Each row of a before or after table is a point. The points were changed in one or more steps. Then noise was added and the rows were shuffled. The steps act on columns, c1 being the first. Write out the steps. A step turns or swaps two columns, mirrors them in a line or flattens them onto one, adds a multiple of one to another, or multiplies or shifts one. Angles are multiples of 10 degrees, from the lower column toward the higher: turns from -170 to 170, lines from 10 to 170 but not 90. Use the fewest steps. Two steps may share a column if one is a turn and the other turns, adds or multiplies; they go together, in the order done. Otherwise the lowest column goes first.
In the rows, 128 means zero.

Before:
[[164 105 149]
 [141 104 149]
 [107 146 149]
 [ 84 169 140]
 [162 109 141]
 [150 110 187]
 [ 88 173 128]
 [127 109 155]
 [147 154 142]
 [169 118 140]
 [ 95 171 132]
 [163 105 145]
 [110 166 142]
 [145 134 159]]
After, 14 rows:
[[134 160 134]
 [127 155 104]
 [ 75 118 126]
 [162 152 111]
 [158 142 101]
 [ 70 112 132]
 [161 147 110]
 [148 155 128]
 [140 190 110]
 [118 133  95]
 [162 156 110]
 [ 96 142 128]
 [ 86 128 115]
 [ 68 126 135]]
Steps: turn c2 and c3 by -110 degrees; turn c1 and c3 by -50 degrees

Before:
[[131 152 135]
 [130 125 136]
 [ 88 149 141]
 [129  83  98]
 [ 86 114 150]
 [107 105 155]
 [124  89 155]
 [167 136 108]
 [130 129 111]
 [110 128 142]
 [ 99 147 128]]
After, 11 rows:
[[115 126 109]
 [ 98  99 150]
 [137 176 131]
 [124  82 157]
 [ 93 166 126]
 [134 120 135]
 [149 148 107]
 [118 131 141]
 [143  49 155]
 [ 99 170 142]
 [108  37 102]]
Steps: add 0.7 times c3 to c1; multiply c2 by 2

Before:
[[112 113 102 190]
 [101 147 113 105]
 [193 119 132 111]
 [128 138 110  94]
 [131 186  94 102]
 [106 155  97 141]
 [ 99 145 182  97]
 [120 117 173 130]]
After (8 x 4):
[[127 140  88 174]
 [128 147 154 104]
 [128 117 130  61]
 [129 133 156 154]
 [129 142 151 145]
 [128 119 130 145]
 [128 120  85 142]
 [127 168 168 141]]
Steps: multiply c1 by 0; multiply c2 by 0.7; turn c3 and c4 by 160 degrees

Before, 14 rows:
[[161 110 133 136 147 130]
 [125 148  25 119 121 146]
 [105 133 102 144 112 152]
 [136 154  57 128 152 150]
 [ 74 105 142 144 111 128]
 [134 181 138 114 110  98]
 [161 104 116 156 158 126]
 [132 105 129 145 187 148]
 [114 110 132 113 113 126]
 [106 109 122 146 116 153]
 [157 113 135 109 109 136]
 [118 156 134 113 134  45]
 [161 151 110 141 126 129]
 [159 107  63 139 154 141]]
After, 14 rows:
[[106 135 150 138 148 100]
 [162 110 122 139 114 128]
 [136 155 192 138 104  93]
 [107 109 129 140 145 103]
 [160 107 190 147 108 104]
 [161 150 145 141 134 123]
 [ 74 106 114 137 150 132]
 [115 110 123 111 138 130]
 [124 146 226 116 131  93]
 [160 105 139 165 109 128]
 [132 181 123 109 140 159]
 [156 115 120 103 140 122]
 [131 107 123 164  77 109]
 [119 156 136 117 117 211]]
Steps: turn c3 and c6 by 170 degrees; mirror c4 and c5 in the line at 10 degrees

Before:
[[155 166 144 114 111 129  78 123]
 [110 124 140 110 109 161  91 144]
 [108 149 142 131 132 154 142 119]
 [149 171 165 172  81 149  84 104]
 [165  63 152 133 109 138 156 163]
 [102 100  88  82 111 127 100 131]
 [119 128 135 159 122 130 160 171]
 [ 95 157 148  81 146 101 114 122]
 [102 126 116 139 143 148  43  81]
 [158 128 109 124 113 135 110  88]
 [134 110 120 164 152 115 156 180]
 [143 131  97  87 145 162 107 108]
 [159 112 129 127 130 103 142 149]]
After (13 x 8):
[[155 164  77 127 106 114 115 122]
 [109 148 139 155 132 128 129 122]
 [117 127 158 131 124 158 134 170]
 [101  97  93 127 109  82 144 126]
 [109 124  95 157 106 115 101 144]
 [133 111 155 115 151 163 140 181]
 [162  64 177 139 110 128  81 160]
 [100 126  40 150 143 140 110  80]
 [155 126 105 132 108 123 139  84]
 [ 95 156 111 102 147  84 119 121]
 [151 172  89 151  84 173 103 104]
 [156 109 145 102 133 128 124 148]
 [140 130  94 160 147  86 152 111]]
Steps: add -0.5 times c2 to c3; turn c3 and c7 by -70 degrees; swap c4 and c6

Before:
[[204 172 159 134 108 114 136 126 147]
 [ 99 164 170 107 120 104 130 146 108]
 [179 100 131 111 137 112  77 146 125]
 [138 127 160 130  94 100 132 156 109]
 [109 124 175 132 146 148 139 153  99]
 [ 93 110 150 151 140 119  97 158 130]
 [101  91 173 115 134 127 116 147 142]
 [136  95 119 119 149 101 130 114 107]
 [ 92  97 154 133 123 193 106 116 117]
 [184  93  71  98 138 106 117 154 137]]
After:
[[142 106 125 179 119 142  75 144 117]
 [124 103 156 108  82 140 135 150 162]
 [123 184 162 201 125 126 136 128 103]
 [125 135 176 138 133 158 129 158 112]
 [120  55 152  93 116 104 107 114 189]
 [105 116 136  95 105 134  97 158 119]
 [160 106  75 184 156 133 119 157 107]
 [142  98 155 100  91 112 114 145 124]
 [139 104 109 134 118 162 133 114 115]
 [146 168 162  99 106 155 130 146 119]]
Steps: turn c1 and c4 by 90 degrees; turn c6 and c9 by 120 degrees; add -0.7 times c9 to c2; mirror c3 and c5 in the line at 160 degrees

Before (8 x 11):
[[110 151  67 112 143 157 104 123  98 140 118]
 [162 103 115 170 129 156 121 140  90 136 120]
 [141 123 125 118 112 151 142 196 134 119 148]
 [174 138  77 147 155 105 156 154  88 168 166]
 [183 162 131 175  85 169 104 142 152 152 163]
 [132 144  71 168 129 119  78 127 122 129 131]
 [127 153  94 172 138 118 150 182 103 133 165]
 [127 146 137 110 139 144 132 138 150 109 161]]
After, 8 rows:
[[145 133 140 118 111 146 133 195 115 178 143]
 [182 125 135 182  93 161 113 144  90 214 154]
 [123 154 139 125 149 136 131 132 101 172 153]
 [130 118 106 175 145 128 145 187 156 195 155]
 [175 123  84 150 159 120 145 163 174 227 160]
 [111 157  63 130 151 162 111 136 149 203 119]
 [165  81 116 147 125 169 125 142 152 190 123]
 [132 113  73 170 134 123  91 139 136 189 131]]
Steps: add 0.3 times c2 to c5; turn c2 and c4 by 40 degrees; turn c3 and c8 by -10 degrees; mirror c6 and c9 in the line at 170 degrees; multiply c7 by 0.7; shift c10 by 60; multiply c11 by 0.7

Before:
[[125 162 119 128 118  88 126 107 132 118 158 169]
 [121 116  98 121 133  85  91 109 135 134 171 136]
 [101 142 100 189 125  89 106 105 122 145 163 142]
 [103 167 133 119 158 152 177 170  98 100 122  98]
 [140 147 142 155 155 122 148 170 136 124 138 126]
 [126 124 115 156  98 111  83 126 130 119 112 140]
 [141 125 154 133 158 140 131  96 125 124  83 120]
 [122 127 126 134 147 159 153 162  91 142 126 152]
 [155 127 103 146 102 107 124  81 136 107 176 131]
 [120 166 114 116 138 147 184 174 121 161 114 111]
 [121 115 145 138  97  82 123 107 118 134 160 131]
 [115  83 123 158 152 124 153 133 134 109  54 140]
 [105 113 162 137 144 170 148 108 173  99  99 124]]
After (13 x 12):
[[136 136 154 102 148 114 132  97 126 122  85 127]
 [128 110 116 167 136 142 167 124 124 126 106 143]
 [123 153 143 160 121 174 153 106 123 133 161 127]
 [120 144 130 111 140  96 109 163 104 150 126 140]
 [105 171 163 123 145  82 140 106 151 104  97 142]
 [116 229 124 118 162 132 185 132 120 121  56 152]
 [100  87 135  96 137 109  27 172  84  85 124 124]
 [124  66 116 141 121 167  75 106 131 146 159 164]
 [ 96  91 101 159 179 167 119 100 136 148 164 127]
 [117  89 116 116 125 108  25 174 144 143 116  94]
 [137 106 147 121 164 136  87 166 135 125 141 129]
 [154 131 102 161 129 153 136  80 116 115 173 142]
 [116 128  95 119 129 169 178 110 140 133 173 131]]
Steps: multiply c2 by 2.5; turn c2 and c7 by -140 degrees; turn c4 and c5 by 60 degrees; multiply c6 by -1; add 0.7 times c10 to c9; turn c10 and c12 by -40 degrees

Before, 14 rows:
[[129 146 100 110 122 128 210 153 123 162 119 140 142 102]
 [140 149 116 146 137 122 130 147 132 158  85 166 131 113]
 [129 126 136 141 121 145 159 158  88 114 115 128 131 110]
 [113 170 135 117 107 132 136 138 146 161 135 129  97  87]
 [123 135 138 133 139 113 139 163 149 157 148 144 136  96]
 [165 149 140 155 127 133 131 160  87 158 123 121 136 104]
 [115 123 132 132  60 124 146 164 136 162 146 143 138 122]
 [128 154  63 149 121 115 125 119 143 130 137 121 133 137]
 [132 182 141 101 117 104 130 164 126 144 137 126 138 113]
 [110 152 104 152 125  91 133  86 136 152 130 148 128 113]
 [182 128 123 147 127 117 124 105 140  87 146 142 130  94]
 [113 159 135 112 121 149 117  89 147 153 142 130 137 101]
 [115 136 140 130  95 153 249 159 145 148 119 115 135 139]
 [124 132 115 148 123 107 130 124 147 155  91 127 144  84]]
After:
[[141 120 141 145 118 149 132  74 125 143 136 110 198 113]
 [112 159 130 114  61 142 134 112 135 165 146 122 195 122]
 [138 104  63 121 119 137 133 107 143 138 137 149 193 137]
 [165 112 122 104 126 135  86 166 140  91 144 133 191  94]
 [127 152 138 114 140 148 134 123 148 168 147 120 196  96]
 [114 109 135 136 107 131 136 118 145 170 134 119 157  88]
 [ 73 135 100 130 122 178  97 119 123 162 118 103 201 101]
 [ 98 151 136 118 120 136 112 122  89  94 116 137 191 112]
 [136 124 115 117 123 144 139 158 147 164  91 144 204  84]
 [135  81 103  98 125 160 152 147 134 154 131 133 188 112]
 [115  78 136 136 121 105 137 148 148 162 141 115 198 101]
 [ 29 148 140 135  94 188  84  94 145 156 120 138 194 138]
 [136 128 116  88 139 134 119 109 133 160  84 116 191 116]
 [141 136 141 117 126 126  94 109  87 138 122 154 197 105]]
Steps: turn c6 and c7 by -140 degrees; turn c1 and c7 by -60 degrees; turn c2 and c8 by -130 degrees; add -0.7 times c14 to c8; turn c4 and c12 by 130 degrees; add 0.5 times c9 to c10; shift c13 by 60

Before (14 x 18):
[[113 119 112  88  91  72 108 134 129 132  82  96 124 130 132 158  97 129]
 [141  93 132 136 196 126 136 109  85 143 130 140  95 129 115 118 128  96]
 [176 186 124 148 103 172 153 157 104 163  97 115 151  78 142  97  93 106]
 [ 92 152 151 121 139  56  88 131 116 115 128 126 108 177 133 131 149 200]
 [124 107  68 124  88 138 140  75 118 140 176 119 126 118 106  99 131 146]
 [143 119 114  55 148 129 134 124 120 118 118 111 144 110 167 106 168 151]
 [129 137 110 126 138  50 143 125  76 116 146 140 115 124 157 105 133 158]
 [121 126  76 177 131  99 156 127  66 115 126 135 161  99 169 166 151 138]
 [ 99 158 113 106  81 144 137 121  92 122 102 116 113 100 159 102 160 175]
 [118 169 101 124 123 138 150 164 128 104 131 103 104  80 124 137 117 142]
 [112 158 111 110  88 111 100 101 137 127 162 144 104 129 158 109 132  68]
 [ 94 120 155 119 127 102  59  85 130 111 143  94 118  92  82 124 139 138]
 [119  78 151 111 120 138 127 171  77 132 119 102 134 111 169  98 173 120]
 [138 148 124 132 103 112 161 100 101 120 151 127 126 108 160 150 133 144]]
After:
[[102 157 121 107  77 145 145 122 121 125  71 119 112 153 157 119 162 176]
 [128 137 120 126 139  52 152 123 105 121 119 140 114 129 161 127 135 157]
 [175 182 102 149 100 171 130 156 121 164  70 115 149 173 143 118  93 103]
 [ 89 151 156 123 137  59  93 130 119 103  97 130 108  82 133 149 145 202]
 [136  88 121 139 199 121 122 108  71 146 101 140  95 130 111 136 131  95]
 [109 120 110  87  95  71 115 134 134 110  53  93 125 126 133 177  95 126]
 [ 92 123 159 120 129 104  71  86  85  86 113  94 118 159  79 146 142 140]
 [108 154 117 111  86 111 113 102 165 101 134 143 101 127 154 131 132  70]
 [120 168 122 125 124 137 169 164 127 115 103 101 103 176 120 155 120 144]
 [140 149 131 136 105 110 158 100 133 146 117 129 128 146 161 174 139 147]
 [147 117 124  56 147 130 141 126 158 121  89 108 148 143 165 125 167 151]
 [121 125  96 176 129 101 177 128 107 116  93 138 162 158 172 190 149 140]
 [129 109  74 123  88 138 154  74  93 115 150 119 127 140 105 120 133 146]
 [118  79 147 112 119 140 115 171 118 144  90 103 132 145 170 118 175 123]]
Steps: turn c3 and c10 by 40 degrees; turn c7 and c10 by 40 degrees; add 1 times c15 to c9; shift c11 by -30; multiply c14 by -1; shift c16 by 20
